Each row is a point. Any point is a mix of the corners, with weights that add up to 1. It lies inside the corners' shape when no weight is negative. Say inside or outside, and name the corners with a negative weight.

Corners:
(1): 38; 41
(2): -34; -17
(3): -33; -81
Points:
-11; -61 => outside (2)
28; 31 => inside
9; 47 => outside (3)
-28; -69 => inside

Corners:
(1): 42; 59; 27; -14; 0; 21; -59; 33
(2): 48; 30; 63; -29; 94; 4; 12; 54
(3): -54; 26; -49; 70; -8; 42; 4; -123
(4): -2; 19; -24; 2; 70; -67; -29; 16
(5): -24; 60; -31; 37; -5; 1; 24; -23
(6): -146; -142; 40; -18; -11; 74; 7; 87
(7): 20; -105; 14; -39; -42; -20; 2; 35
(8): -65; -44; 12; 69; -28; -36; 17; -27
(9): 82; -17; 12; 81; 8; 43; 37; 12
Points:
-24; -13; 34; -9; 39; -22; 17; 46 => outside (1, 3, 9)
-6; -33; 25; 1; 16; 6; 9; 50 => outside (3)
-42; -30; -15; 51; -44; 42; 15; -38 => outside (2, 4)
5; 35; -15; 64; 15; 16; 11; -49 => outside (6, 7)
-23; -7; 15; 53; 23; 9; -2; 0 => outside (5, 7)
-18; -27; -3; 31; 5; 0; 18; -16 => outside (1)
